Each row of a before or after table is a point. The points were changed in one or more steps. Then noise was added and the rows were shuffled. The steps act on columns, c1 being the first. Write out the steps. A step turns or swaps two columns, mirrors them in a line or flattens them onto one, adds a multiple of one to another, or multiplies or shifts one. Angles are multiples of 10 degrees, from the lower column toward the higher: turns from -170 to 170, lines from 10 to 170 but not 90. Use the fewest steps. Two steps may share a column if one is a turn and the other turns, adds or multiplies; they go together, in the order done. Otherwise the lowest column goes first.

Before (12 x 2):
[[  5  13]
 [  9 -18]
 [ 13 -42]
 [ -5   0]
 [ -6   1]
 [-44 -41]
 [-22  35]
 [ 24  21]
 [ -9  58]
 [ 35  -3]
 [ 31 -48]
 [ 12 -18]]
After (12 x 2):
[[ -6   1]
 [-40  36]
 [ 25  18]
 [ -5 -63]
 [ -5  18]
 [ 33 -24]
 [ 10  30]
 [-35  14]
 [ 17  -7]
 [ 59 -13]
 [ 14  -7]
 [ -1   0]]
Steps: turn c1 and c2 by 40 degrees

Before (14 x 6):
[[ -2  -6   2   5  -1 -15]
 [-10 -11  13  10   1   8]
 [  6  -7  25   5  19 -22]
 [-12  -6   8   9 -16 -18]
 [-13   0   9 -13 -13 -13]
 [  2 -10   5   8   7 -20]
 [ -6  -5   3  -6  60 -19]
 [ 27   9   7  10  -3  21]
 [ -6   0   4   3  -7  22]
 [  2   2   3   6  -9  10]
 [  7 -15   3  -7 -10   3]
 [-13  -7   3  10  -4 -23]
 [ 16  -6   6  10  -5 -19]
 [-12  -8   5  -3 -11  -7]]
After (14 x 6):
[[ -6   0   4  -5 -20  -6]
 [ -7 -14  -4   9 -21  -1]
 [ 13  -7   1   3 -20   0]
 [ 11  -5   0   8  51  19]
 [ 16 -11   1  -8 -24  10]
 [  3 -14  -1  -6  -5  22]
 [  7 -14   7 -11  -7 -11]
 [-33   4  11  -9 -14 -12]
 [ -7 -15   3  -9 -17  23]
 [  2 -21  19  -7   7  22]
 [ 15  -4   8  12 -23   9]
 [  6  -5   0  -5 -14  13]
 [ -4  -2   3  -4 -19 -25]
 [ 21  -8   0 -11 -14  14]]
Steps: turn c1 and c6 by 160 degrees; turn c2 and c3 by 30 degrees; multiply c4 by -1; shift c5 by -10
